Rows are points. The last column is the point's height on a tilted bowl or saddle (a function of degree 2), plus a little noise. Along how many of its main directions does it bend up, bend down or stay straight?

Points (10 x 3):
[[ 2.1  0.9  3.0]
 [-0.3  1.5  2.4]
 [-4.9  1.9  1.8]
 [ 0.6  5.3  4.2]
 [ 4.5  3.4  3.7]
 [12.5  0.4  8.0]
 [ 0.1 -1.6  2.7]
 [-0.7 -0.6  2.2]
 [ 0.3 -0.1  2.4]
 [-2.2 -3.1  2.3]]
Directions: 1 up, 0 down, 1 straight

Points (18 x 4):
[[  1.8  -4.1  -2.0  -1.2]
 [  3.5  -0.6  -2.4  -0.2]
 [ -0.8   7.1  -0.1  -0.8]
 [  6.2   4.2  -3.2  -4.0]
 [ -2.5   0.0   1.6   1.7]
 [ -0.5  -1.2  -3.9  -0.9]
 [ -5.2  -7.5   2.6  -6.8]
 [ -8.1   2.0   3.1  -4.0]
 [  3.0   0.1  -5.4  -3.2]
 [ -7.7   2.3   1.4  -3.0]
 [ -0.4   5.8  -0.3   0.3]
 [  2.4   2.3  -0.3   1.7]
 [  1.6   1.3  -0.4   2.0]
 [  4.0  -0.1  -9.3 -10.9]
 [  2.6   1.4  -3.0  -0.1]
 [ -0.3   2.0  -1.1   1.7]
 [  0.1   9.0  -0.9  -3.2]
 [ -1.8  -1.9   2.1   1.4]]
Directions: 0 up, 3 down, 0 straight

Points (21 x 5):
[[ 3.6 -1.1 -6.8 -1.1 -4.0]
 [-3.4  0.9  3.3 -2.0 -2.0]
 [-5.7  2.7  0.2 -8.9  0.5]
 [-1.7  0.2 -6.1  0.0 -2.2]
 [ 1.2 -2.8  3.2  6.8 -3.8]
 [-2.6 -2.1  4.6  3.1 -5.1]
 [-2.5  4.8  1.0 -5.4 -1.4]
 [-4.3  3.4 -3.1 -4.9  1.7]
 [ 0.8 -0.4 -4.5 -1.2 -1.8]
 [-1.3  1.2  5.2 -4.8 -3.9]
 [-1.4  0.0 -3.8  8.3 -8.5]
 [-2.1 -5.5 -0.7  1.1 -3.5]
 [ 3.2 -0.4 -0.7 -2.9 -0.6]
 [-0.7 -8.2  5.2  3.8 -5.8]
 [ 1.9 -1.9 -0.4  5.7 -2.5]
 [-1.5 -1.2  1.5  5.8 -5.0]
 [ 3.0  1.3 -4.8 -2.1 -2.7]
 [ 0.7  5.7 -7.4 -1.3 -5.4]
 [ 1.9 -5.1  2.2 -2.2 -0.5]
 [ 3.2 -1.2 -2.1  1.8 -0.3]
 [ 1.5 -2.3  5.9  4.4 -2.7]]
Directions: 1 up, 3 down, 0 straight

Points (66 x 9):
[[ -3.5   1.8   1.4   0.8  -2.9   2.1  -1.2   2.4  -0.3]
 [  3.8  -0.1  -0.8  -4.5   3.1  -2.6   5.2  -5.8  -5.2]
 [  2.6   2.5   1.3   5.3  -6.0  -0.5   0.2   4.5  -2.4]
 [  4.5   3.9  -3.8  -2.7  -0.4   0.8   0.4   2.8   1.1]
 [  0.0  -2.7  -3.2  -4.3   3.2  -6.3  -3.8  -2.8  -3.6]
 [  1.3   4.2  -5.1  -1.5   1.6   3.9  -0.9   4.2   4.1]
 [ -5.8  -3.5  -2.7  -3.2  -0.5  -3.7   8.5  -4.5  -0.9]
 [  5.6   5.4   4.8  -6.7  -0.7  -6.9  -1.2  -1.1  -3.3]
 [ -5.7  -5.4   5.3   0.4  -1.4  -3.8  -1.5   4.6  -4.5]
 [  7.9   2.1   0.5  -4.7  -3.4  -2.4   0.1   0.2  -1.7]
 [  4.1   5.5  -2.0   1.9   5.0   0.7  -0.5  -4.0   0.1]
 [  0.3   3.1  -4.3  -5.4  -0.3   6.8  -3.7  -0.6   0.3]
 [  7.2   5.0  -5.7  -5.9   4.6   5.1   4.6   4.5  -5.1]
 [ -0.6   1.8   1.0   0.4  -1.4  -1.1   0.2  -1.7   0.9]
 [ -2.4   2.8  -3.8   3.7   4.0   2.4   5.3   0.2   1.3]
 [  1.9   0.3   1.0   2.4   1.4  -0.7  -2.8  -8.1  -3.9]
 [  1.5   3.9   2.7  -0.3  -1.3  -3.3   1.8   0.7   0.6]
 [ -1.7  -1.5   0.7  -7.7   1.5   5.2  -1.4  -0.9  -5.1]
 [  2.7   1.7  -1.9   5.8  -2.7  -3.4  -5.2   1.8  -1.8]
 [  1.6  -1.9   2.5   6.2  -0.9  -1.4   1.3  -1.1   0.1]
 [  4.6  -4.5  -1.0   4.3  -2.0  -3.8  -1.3   3.1  -3.4]
 [ -4.0   0.0   0.7  -0.7   0.1   3.9  -0.3  -4.0  -1.5]
 [  2.7  -1.7   2.5   1.8   0.2   1.7  -2.6  -3.9  -1.6]
 [ -2.8   5.2  -2.6   0.0   1.2  -7.1  -5.5   5.9  -2.7]
 [ -1.8   4.3  -0.4   0.3  -0.8  -0.6   3.1   4.5  -0.8]
 [  3.4   1.0  -1.3  -5.5  -7.6   7.3   3.7   0.5  -2.1]
 [  5.9  -5.8  -0.2  -3.2   0.5   8.0  12.1  -1.3 -11.0]
 [  4.0   1.1  -2.8  -4.8   1.1  -5.3  -1.5  -1.3  -3.0]
 [  2.5   6.4  -2.4   2.3  -5.4  -0.3   2.9  -0.2  -1.5]
 [  6.3  -1.0  -0.7  -3.8   0.1   2.7   4.8   0.6  -4.4]
 [  5.1  -2.9  -5.2  -6.4  -2.0   5.9  -2.8  -4.4  -4.6]
 [  1.2  -0.2   2.2   5.3  -1.1  -1.9   0.0  -3.2  -0.1]
 [ -3.9  -1.7   3.7   3.3  -4.5  -1.1  -1.9   1.6  -2.0]
 [  1.7   1.0   6.0   4.9  -2.1  -8.7  -0.1   2.9  -2.5]
 [ -4.6   1.5   0.5   3.6   1.5   4.4   4.8   2.5  -1.4]
 [  2.7   6.1   5.4   1.0  -0.4  -0.4  -0.8   3.1   0.0]
 [  3.2  -1.7   0.4  -2.6   5.3   1.2  -1.8  -3.6  -3.9]
 [  0.4   4.4   1.1   5.3   8.5   0.6   4.1   1.4   8.1]
 [  6.9  -3.4  -1.1   7.6   3.5   3.7   1.8   0.7   0.2]
 [  1.3  -1.1   2.8   1.8  -2.2   3.5  -1.3   1.0  -0.2]
 [ -4.2   3.5  -0.6   2.6   7.1  -0.7   2.3  -3.8   0.6]
 [ -4.3  -5.3   2.5  -0.1   0.7  -3.2   1.0  -7.5   5.1]
 [  1.5  -3.7  -2.3   2.0   2.3  -5.2   3.0  -9.9   1.1]
 [ -5.2   2.8   3.7   4.8  -2.5  -5.4  -1.8  -2.3  -3.6]
 [  0.4   3.4  -3.0   1.6  -6.3  -3.5   2.1  -1.6  -0.4]
 [  0.5   2.4  -2.7  -0.5  -1.9   4.4  -2.9  -3.3   0.0]
 [ -0.4  -3.4  -7.9  -4.0   1.9  -1.4  -2.5  -3.8  -3.3]
 [ -1.2   1.8   2.8  -1.6  -5.0  -1.2   2.0  -4.6   0.0]
 [  1.9  -1.8   4.5  -6.5   5.6  -2.4   2.5   6.8 -10.8]
 [ -0.4   1.3  -9.4   0.0   7.9  -8.8   3.4  -2.2  -9.1]
 [  2.8  -3.5   2.0   0.7   1.4   2.7   2.5   0.1   0.3]
 [  1.0   0.2   1.2   1.8  -3.2   5.4   0.6   1.4   0.3]
 [ -5.4  -4.9   2.5  -1.6  -3.9  -2.4   2.0   5.1  -2.2]
 [  0.9  -4.7  -2.9   4.8  -5.7   3.1  -1.7   0.0  -0.1]
 [  5.0  -1.7  -4.5   1.1   1.3   5.6   0.3  -6.0  -4.0]
 [  2.1   0.3  -4.8  -1.5  -0.4   4.7  -6.2   3.6   3.9]
 [ -6.5   1.1   7.3   2.4  -4.8  -0.7   0.2   1.3  -7.1]
 [  1.1  -9.3  -1.7  -1.0  -2.3  -2.0   1.6   0.4   2.7]
 [ -2.6   3.7  -0.4   1.9   4.4   4.7   1.3   4.2   3.1]
 [  2.7  -1.8  -2.2  -1.1   3.6  -1.4   3.5   1.3  -1.1]
 [ -3.4  -2.9   0.2   4.8   1.8  -0.4  -1.6   3.7  -1.2]
 [ -5.6  -2.9   0.9  -0.2   3.9   0.0   0.2   5.8  -4.7]
 [  4.1   5.6   3.8  -1.1  -4.3   7.6  -2.2   7.6   2.1]
 [  7.8   0.4  -8.6   0.0   6.0   1.5   0.9   1.6  -3.7]
 [  8.5   5.3  -3.6   2.4  -1.6  -4.8  -3.3   1.1  -1.4]
 [ -0.5  -5.2   3.9  -1.7  -2.9   1.7   9.8   3.6  -4.7]]
Directions: 2 up, 5 down, 1 straight

Points (66 x 9):
[[-2.8  4.0 -0.7 -2.6  0.5 -1.7  4.0 -0.2  2.8]
 [ 1.3  0.1  1.5  0.4 -4.6  0.1 -2.9 -1.4  1.1]
 [ 1.2  1.8  2.9 -0.9  3.6 -7.7  1.0  1.3  2.0]
 [ 0.2  4.9 -3.2  2.6  3.3 -3.9  3.0  9.2  2.9]
 [ 4.0 -6.2 -0.1  4.8 -1.8 -0.5 -2.0 -0.3  2.7]
 [-0.1 -0.5  2.7  5.8  1.4 -2.1  0.9 -5.5 -0.4]
 [-1.9 -0.3  0.9 -3.2 -2.5  7.0  3.9  0.2  1.3]
 [-4.9 -1.3 -5.2 -2.4 -0.8 -5.2 -1.6 -5.1  6.4]
 [ 7.3 -8.1 -1.7  3.6 -2.0 -0.8 -4.5 -4.1  7.2]
 [-3.8 -0.6 -5.0  0.0 -7.8 -1.7 -4.7 -1.1  5.3]
 [ 4.1 -1.8  0.7 -0.7 -0.1 -0.5  1.7  0.9  0.3]
 [ 0.0  5.9 -4.5 -2.7  0.4  3.1 -6.8  3.1  2.5]
 [-5.3 10.6  0.9  4.4 -0.2  4.5  2.1  2.9  4.1]
 [-5.2 -1.8  7.0  3.8  0.8 -1.0 -9.8 -0.3  9.7]
 [ 2.8  2.8 -0.8 -4.0  1.8  3.8  0.9 -5.5  2.0]
 [ 7.9 -0.3  0.1 -5.0  2.0 -7.2 -4.5  2.4  5.5]
 [-2.2 -3.7  2.3 -8.9 -2.7  3.3 -4.3 -3.8  7.1]
 [ 1.4  6.0 -1.3  1.9  4.5  5.0 -4.3 -2.8  2.6]
 [ 0.5 -1.5 -4.6  4.5  4.8 -1.5  1.4  0.8  1.6]
 [ 1.0 -0.7  7.0  5.7 -1.9  2.4  2.3  0.0 -0.7]
 [-1.4  7.6  0.8  2.1  3.6  1.5 -7.0 -0.8  4.4]
 [-3.7 -1.7  0.0 -2.9  2.9 -0.9 -3.9 -1.4  3.1]
 [-0.6 -0.4  1.7 -4.0 -2.1  1.9 -3.5  6.3  1.5]
 [-1.5  3.6 -3.9  5.2  0.6 -0.7 -4.9 -3.8  2.6]
 [ 5.5  3.6 -0.7  1.0 -3.9 -2.9  6.9  0.3  3.5]
 [ 4.6  0.7  3.4  1.1  0.5  0.3 -2.5  0.1  0.3]
 [-6.5 -6.8  2.8  2.3 -2.0 -3.3  0.5  3.4  5.6]
 [ 0.7  6.2 -2.3 -1.1 -0.5  4.4 -0.1 -2.2  1.7]
 [ 0.6  2.1  0.5  2.0  1.7  6.8 -3.6  3.5  1.1]
 [ 7.3 -3.9 -1.5  0.9 -3.0 -0.1  7.3  0.3  4.3]
 [ 1.7  2.2 -2.4 -6.2  0.7 -4.6  2.1  5.9  3.7]
 [-3.7  0.7 -1.0  1.6  0.0  7.5 -3.2  0.0  0.7]
 [-0.4  1.3  2.2 -1.1 -0.1 -2.5  7.4 -6.5  3.6]
 [-1.9  3.5 -3.9  8.7  6.6  2.0 -3.4 -1.7  2.3]
 [ 0.3  0.6 -2.8  0.5 -7.6 -0.3  0.2  3.4  1.5]
 [-1.1  0.7  2.9  0.9 -3.5 -1.9 -4.4  1.3  1.3]
 [ 1.5 -2.5 -5.0 -4.7 -2.0 -3.2  4.3 -1.1  6.0]
 [ 6.3  1.4  3.4 11.5  1.8 -0.8 -7.2  0.2  6.1]
 [ 0.5 -0.7 -6.9  1.0 -1.7  4.0  3.3 -5.7  3.0]
 [ 2.0  3.1  4.5 -0.5  0.6  5.9  0.4 -0.5  0.7]
 [-2.5 -3.7 -2.8 -4.6 -0.8 -6.5 -2.9  7.3  6.0]
 [-0.7  1.9  0.3  1.3  0.6  2.7 -5.7  0.6  1.5]
 [ 6.8  0.3  1.2  3.1 -4.8  0.2  3.4  0.2  0.9]
 [ 6.2  4.6 -3.1 -3.0  4.7  1.4 -3.7  2.3  3.9]
 [-2.0  2.8  7.4 -0.8 -4.8 -2.4 -4.2  5.0  1.9]
 [ 1.3  3.3  0.8 -0.9  2.5  1.3 -2.5  2.0  0.5]
 [ 0.4  3.6 -3.9 -1.1 -3.7 -2.3  2.7  0.6  2.5]
 [ 5.7 -1.3  3.2  0.0  5.1  0.5  4.9 -2.5  0.4]
 [ 2.7 -5.8  6.3 -6.9  3.8  2.2 -1.3  2.7  5.8]
 [ 2.9 -3.5 -7.4  4.3 -0.9  4.6  5.6  3.4  4.5]
 [ 4.5  0.9 -0.3 -0.2  3.4  1.5  1.5  2.2  0.4]
 [-4.9  2.7  2.5 -3.0  5.6  6.8  0.2 -1.3  2.5]
 [-0.8  4.3 -1.9 -3.5  0.1 -2.9 -5.0 -4.8  4.2]
 [ 3.2  2.0  2.8 -4.3 -3.0 -6.3  9.2  2.4  5.5]
 [ 4.8  2.8  0.9 -0.6  2.0  5.9 -1.3 -6.6  2.1]
 [-1.7  5.8 -1.8  0.9  0.9 -7.5 -0.4 -1.3  3.8]
 [ 9.6 -1.1 -0.9  4.0 -0.2 -4.8  4.8 -1.2  3.1]
 [ 2.4 -0.5 -6.4 -4.3  2.3  1.7  6.7 -5.3  6.1]
 [-3.2 -4.2 -6.7 -3.7 -0.7  1.0  1.2 -4.2  4.8]
 [ 4.7 -5.9  0.9  6.2  3.9 -2.2  1.2  1.5  1.8]
 [-6.8 -0.9  4.7  0.0 -0.2  0.7  2.0 -1.0  2.7]
 [ 6.2 -0.9 -1.2  0.6  0.1 -2.7 -2.1  1.8  1.7]
 [ 2.9 -0.5  5.5  2.5 -7.9  0.6  2.9  4.6 -0.1]
 [-3.1  1.0  0.9 -2.1  3.6 -0.2 -4.0  2.7  2.1]
 [ 4.4 -0.8  4.2 -1.6  2.7  1.4 -0.1 -4.9  0.5]
 [ 5.1 -7.3  1.2 -3.2  7.4  7.1  2.5  1.3  4.6]]
Directions: 6 up, 0 down, 2 straight

Points (72 x 9):
[[  0.5  -1.4  -4.4  -3.9  -0.2  -4.6  -3.2   3.6  -4.0]
 [  2.3   1.6   1.2  -6.0   1.4   5.6   1.2  -0.3  -0.3]
 [  0.9   2.7   1.5  -0.8   3.2   2.3   2.6  -1.9  -0.6]
 [ -0.7  -1.5  -2.7  -0.2   1.6   2.0  -3.8   1.1  -1.4]
 [  0.1   4.7   0.0  -3.5   1.4   0.7  -1.3   2.1  -0.7]
 [ -2.8  -4.2   5.4  -2.8   4.1   2.8  -4.8   2.0  -2.9]
 [  2.5  -1.2  -5.6  -1.5   0.0  -0.9  -7.7   3.4  -5.2]
 [ -1.1   1.7  -4.0  -1.0  -4.6   3.2   9.0   5.0  -4.3]
 [ -1.9  -3.4  -0.8   3.3  -2.9   3.9   1.1   2.2  -1.4]
 [  4.1   0.4   2.5  -1.4  -7.5  -1.4  -3.0  -4.6  -3.0]
 [ -1.7  -0.1  -2.3  -0.3   2.7  -3.6   5.4   0.5  -2.6]
 [ -1.0  -2.2   0.5  -5.3   1.5  -3.9  -1.9   1.1  -2.0]
 [ -2.6   0.6   1.7   4.1   5.5   1.1  -4.2   0.5  -3.2]
 [ -2.2   3.4  -1.4   0.4   1.8  -3.6   1.9   1.9  -1.8]
 [ -2.4   5.5  -0.7   3.8  -2.7  -5.6   2.0   0.9  -3.6]
 [ -3.5  -2.7  -0.1   2.7  -5.6   1.0  -1.6   9.5  -5.1]
 [  1.4  -7.3   0.6  -0.8  -2.2  -0.2   0.9   4.5  -1.8]
 [ -5.3   2.5   0.6  -4.6  -2.6  -4.6  -0.7  -1.2  -2.8]
 [ -6.3   3.9   0.5   3.1  -1.4   1.1   1.6  -2.5  -1.2]
 [  1.7   4.0  11.0   3.0   3.7   7.7   0.6   3.3  -6.3]
 [ -0.4  -8.2   4.2   3.6  -1.1 -10.5   0.2  -3.5  -7.7]
 [  1.1   0.9  -1.7   2.0   0.6   1.5   6.5   6.3  -3.5]
 [  3.3  -1.9  -4.5  -1.9  -2.3  -3.9   1.8   1.6  -3.1]
 [  6.6  -2.3  -0.8  -3.4  -1.8   4.4   4.3   1.4   0.1]
 [ -1.0  -0.4   0.1  -0.5   0.3  -2.9   3.9  -5.2  -1.6]
 [ -2.4   8.0   1.9  -2.0  -2.3  -3.9  -4.1  -4.6  -3.3]
 [  0.1   0.6  -7.7  -3.5  -4.7   0.3   1.9   1.8  -4.3]
 [  0.6  -1.7  -2.3  -5.0   9.4  -1.4   3.7  -0.1  -4.6]
 [  4.9  -3.3  -2.2  -0.2   6.2   5.3   3.4  -1.4  -2.1]
 [  3.9   2.0   0.8  -7.9  -0.7  -4.5   1.8   3.9  -2.1]
 [ -6.9   0.7  -4.2  -0.8  -6.0  -5.8  -4.6  -4.2  -6.7]
 [  1.3  -4.1  -3.6   5.7   2.9  -1.4   3.5   4.1  -5.7]
 [ -1.6  -4.5  -5.2  -3.5   4.7  -3.9   4.9   8.3  -7.0]
 [ -7.0  -1.9  -4.8   3.9  -0.4   0.2  -1.9  -0.5  -2.4]
 [  1.4  -4.4  -1.7  -3.8  -2.0  10.9  -2.1  -4.2  -0.4]
 [ -5.6   4.4  -0.6   5.4  -2.2  -5.3  -2.4   0.1  -3.5]
 [  2.8  10.7   4.9  -8.2   1.0  -1.9   5.3  -8.7  -8.8]
 [ -1.3  -5.7  -3.1  -2.4  -2.9  -5.7   0.8   0.3  -4.4]
 [  0.2   0.3  -2.8  -4.9   1.4  -4.7  -3.8   2.9  -3.2]
 [  1.0   2.5  -0.3   0.4   0.4   5.5  -0.5  -1.8   0.0]
 [  1.8  -0.4   5.8   1.1  -4.7   7.0   4.8  -4.3  -0.5]
 [  7.2   0.4  -6.2  -1.6  -4.0   4.5   5.1  -0.7  -2.5]
 [ -2.7  -1.4  -3.2   1.7   0.3  -3.0   0.3   5.9  -3.6]
 [  3.6  -2.6   1.1   0.4   0.9   2.1  -2.0  -5.5   0.0]
 [  1.7  -0.3  -4.5  -1.2   1.3  -4.7  -5.8   4.4  -5.2]
 [  1.4  -2.7   5.9  -3.8  -0.6  -0.8  -1.5   0.3  -0.3]
 [ -2.2   7.0   5.1   2.8  -2.7   1.3   3.9   2.5  -2.6]
 [  2.2   2.3   0.7  -4.2   0.7   2.0  -6.6  -2.4  -1.6]
 [ -2.0   2.8   1.2   4.5   1.0  -2.0  -0.6   8.1  -4.1]
 [  5.7  -0.2   7.9   5.9  -1.2   4.0  -2.9  -7.0  -3.1]
 [  4.0  -1.0  -5.5  -5.5   0.7  -0.2  -6.0  -1.5  -4.2]
 [  5.8   0.8  -0.5   2.6  -6.6  -2.3  -3.8  -2.9  -3.8]
 [  0.0  -1.3  -5.1   0.2   0.9   3.8   1.6  -0.5  -0.8]
 [  2.2   1.4   2.4  -2.6   3.4  -0.2  -4.8   3.8  -1.9]
 [ -5.5   1.4   2.2  -4.2   0.1   2.5  -4.6   1.1  -1.0]
 [ -1.5  -1.6  -5.2   4.4  -6.0   6.1  -2.7   2.7  -3.9]
 [ -3.2  -2.6  -0.3   6.3   5.0  -2.4   0.4   6.0  -6.8]
 [ -0.7   2.3   1.4   0.3   2.4  -1.0  -1.3  -7.0  -1.2]
 [ -7.2  -0.6  -1.8  -1.8   3.6   5.1  -0.3   1.7  -1.5]
 [ -2.7   5.6   1.5   2.3   5.0   3.9   1.0  -9.6  -2.2]
 [  4.2   2.9  -3.3  -1.7   3.4   5.2   2.4   0.1  -2.0]
 [ -2.6  -1.1  -7.3   2.4  -1.1  -2.1   1.3   0.5  -3.5]
 [ -1.6   1.1   3.6   4.4   3.7  -4.5   2.2  -4.3  -3.5]
 [  1.0  -2.7   2.6   1.8   2.2  -0.5  -3.3   1.1  -1.9]
 [ -1.7   1.8  -2.8   2.8  -0.1   2.2  -8.9   0.4  -3.0]
 [ -3.7  -0.4   1.0   1.6   3.9  -2.9   1.4   3.7  -2.6]
 [  0.5   1.1  -5.0   2.1   0.9   4.9   6.9   3.3  -3.6]
 [ -1.8   0.5  -0.6  -7.1  -1.7  -3.9  -1.7   3.9  -2.5]
 [  4.3  10.9  -3.6   5.8  -0.2  -3.5   2.6  -0.4  -8.3]
 [  1.3   2.3  -0.1  -6.3   2.7  -2.8  -6.2  -5.7  -3.8]
 [  0.6  -3.2   1.7  -5.3  -5.9   1.0  -2.3   1.3  -1.9]
 [  5.5  -3.1   6.2  -3.7  -0.1  -4.6  -9.3  -4.2  -5.7]]
Directions: 0 up, 6 down, 2 straight

Points (70 x 9):
[[  0.4  -2.7  -2.5  -2.6  -0.9   1.5   1.7  -4.0   0.5]
 [ -2.2   8.0  -0.9   2.2  -1.2   1.7  -2.0  -0.5  -5.6]
 [  3.9   0.4   3.2  -5.9  -2.2   1.2  -1.5  -2.7  -1.0]
 [  3.2   5.0   5.7  -1.4  -5.7   5.5   2.9  -7.2  -6.1]
 [ -2.1  -1.5   7.9   1.6  -2.1   0.6  -2.6   2.1  -3.7]
 [ -5.8   1.1  -2.3   0.4  -7.3   3.7   5.6  -3.6  -4.6]
 [ -4.0  -8.3  -0.6  -5.2   5.6   1.9   1.8   2.9  -5.1]
 [ -1.9  -2.7  -2.6  -5.2  -1.0  -3.1   0.2   3.9  -1.7]
 [  0.7   2.6   3.1  -6.1   0.7  -2.9  -2.9  -3.0  -2.9]
 [ -1.2   0.9   1.9  -0.2   2.7   9.8   1.7  -1.2  -5.9]
 [  2.6   1.8   1.8  -2.4  -1.4   0.9   3.9  -3.0  -1.6]
 [  0.2  -1.1   4.8   3.0  -5.2  -0.7   2.6  -3.7  -0.9]
 [  1.0   2.5   4.1   1.1  -1.8  -0.8  -3.5   4.0  -2.3]
 [  7.0   1.0   0.0  -7.3   3.4   1.4  -3.2   6.2  -3.3]
 [  0.7  -5.3  -4.2  -1.6  -4.7  -1.0   1.5   4.6  -1.3]
 [ -2.1   0.3  -3.6   0.1  -0.1  -5.4   1.6   4.6  -2.8]
 [ -1.4   2.8   7.7   1.6  -0.3   3.0   1.8   1.8  -4.5]
 [ -4.6  -4.2   1.3   0.3  -4.1   2.1   1.7  -4.0  -1.0]
 [  4.0   4.1   2.1  -3.9  -0.1   0.9   0.4  -2.7  -2.7]
 [ -4.9  -2.7   0.6  -9.3  -4.4  -3.7   1.8   2.4  -4.4]
 [ -0.4   2.5  -3.3   1.8  -6.3  -3.4  -1.4  -3.8  -3.0]
 [  3.1   1.3   4.0  -0.6  -4.2   0.8  -1.6   0.9  -1.1]
 [  0.0  -6.6   0.7  -2.6   9.3   0.3  -7.0  -4.3  -3.8]
 [  2.1  -4.1  -0.1  -1.1   1.6   0.1   3.5  -7.4  -1.4]
 [  7.3   1.0  -0.4   0.2  -3.6   5.7   1.9  -3.5  -3.4]
 [  1.6   6.0  -0.4   2.1   0.8   1.9   4.7   6.0  -2.6]
 [ -5.2   6.7   3.7   1.3   2.1   4.9  -4.6   6.0 -11.1]
 [ -1.3  -0.4  -0.5  -1.8   2.1  -0.8   4.4   4.8  -2.7]
 [ -2.3   0.8  -5.3  -5.1   4.9  -4.7   1.2   2.2  -5.3]
 [ -1.2   3.0   4.3  -5.2  -1.5  -5.5  -0.2  -0.5  -3.8]
 [  3.5   5.4   0.4  -3.8   2.1   0.6   1.8  -2.1  -3.9]
 [ -1.0  -0.6   1.6  -7.0   0.7   4.2   4.1  -1.8  -2.9]
 [  5.6  -2.2  -3.2   4.9  -2.2   4.0  -0.3  -3.3  -2.4]
 [  4.5  -4.2   5.3   0.5  -2.9  -4.9  -2.7  -0.2  -1.2]
 [ -0.9  -0.2   3.3  -7.4   0.7  -2.0   0.8   1.2  -3.3]
 [  2.3  -2.1   0.1 -10.0   0.8  -4.4  -5.0  -0.3  -2.1]
 [ -0.1  -0.9  -0.5  -0.6   4.2  -2.7  -3.7  -3.8  -2.1]
 [  0.5   8.4   1.7   7.8   2.7  -6.7   4.6  10.3   0.9]
 [ -3.9  -0.9  -3.5  -1.6  -3.3   5.0  -1.9   1.8  -0.1]
 [ -1.9  -5.9   3.6   4.1  -2.6  10.7   0.5  -1.6  -5.9]
 [ -5.7  -7.8   1.9   1.2  -0.6  -5.1   2.2  -0.3  -4.2]
 [ -0.4  -0.8   2.6   0.6   1.5  -1.9   2.7   3.8  -1.4]
 [ -2.9  -1.6  -4.4   1.2   3.5   5.5  -2.5  -2.9  -1.8]
 [  4.9  -1.2  -0.8   1.8   1.7   3.0  -0.1   1.5  -0.6]
 [  4.9   1.4   2.9   1.9   0.5   5.0  -0.6  -1.5  -2.5]
 [  1.1   5.0  -3.0   6.3   0.0  -4.3  -6.1   5.4  -5.2]
 [ -0.5  -4.9   5.7  -8.5  -4.9   0.4  -8.9   1.6  -0.5]
 [  1.6  -5.7  -5.6  -5.3  -0.7  -5.6   5.6  -3.1  -4.6]
 [  3.2   3.4   3.7   0.6   5.0   5.0  -5.0   1.4  -5.6]
 [ -2.7  -2.9   1.1   2.2   0.5   3.3   1.3   0.8  -2.1]
 [ -3.5   8.1  -4.1   0.4  -0.1  -3.6  -1.8   1.3  -6.3]
 [ -2.4  -5.9  -1.5   1.8   1.8   2.1   1.8  -2.3  -1.7]
 [  8.9   0.6  -0.6   6.7   1.4  -1.9  -3.1  -2.2  -2.8]
 [ -0.8  -4.8   5.9  -4.9   3.0  -1.2  -1.2  -0.3  -3.3]
 [  4.8   0.0   4.8   1.0   4.5  -4.7  -2.3  -7.8  -4.2]
 [  2.3   4.5  -6.0   3.4  -4.3   2.9   3.5  -1.9  -4.5]
 [ -0.7   4.2  -8.6  -8.2  -1.2   0.7  -0.9   0.0  -1.4]
 [ -1.8   4.3   0.8  -1.8  -6.8   2.5   3.5  -0.6  -3.5]
 [  0.3  -3.0  -4.1   1.4  -0.1   3.1  -3.7  -0.6   0.7]
 [ -1.6  -3.9   3.6  -1.3  -3.3  -4.3   0.8  13.1  -5.9]
 [ -0.5  -1.9  -0.9   1.2  -0.5  -6.3   1.1   2.0  -1.4]
 [  2.1  -1.1   0.2   3.8   4.3   2.0   2.2  -0.1  -2.3]
 [  7.4   4.0  -2.9  -5.5  -2.9  -0.6   0.3   0.8  -3.2]
 [ -1.9   1.0   0.4   0.6  -1.4  -2.2  -1.7  -2.4  -1.1]
 [ -4.7  -6.5   1.1  -3.8  -1.5   0.7   0.2   8.9  -4.9]
 [ -6.5  -7.2   7.3   5.0  -1.2  -0.1   6.9   0.6  -6.1]
 [ -2.5  -1.1   2.8  -3.8   3.1  -1.6   0.5  -1.7  -2.5]
 [ -0.4   5.3  -1.5   4.6   0.1   1.1   3.8  -9.9  -5.0]
 [ -0.1  -3.1  -0.3   1.9   5.8  -3.9   0.9   1.1  -3.1]
 [  0.7   0.7  -2.0  -0.4  -5.0  -3.8  -6.1  -0.7  -1.6]]
Directions: 1 up, 6 down, 1 straight
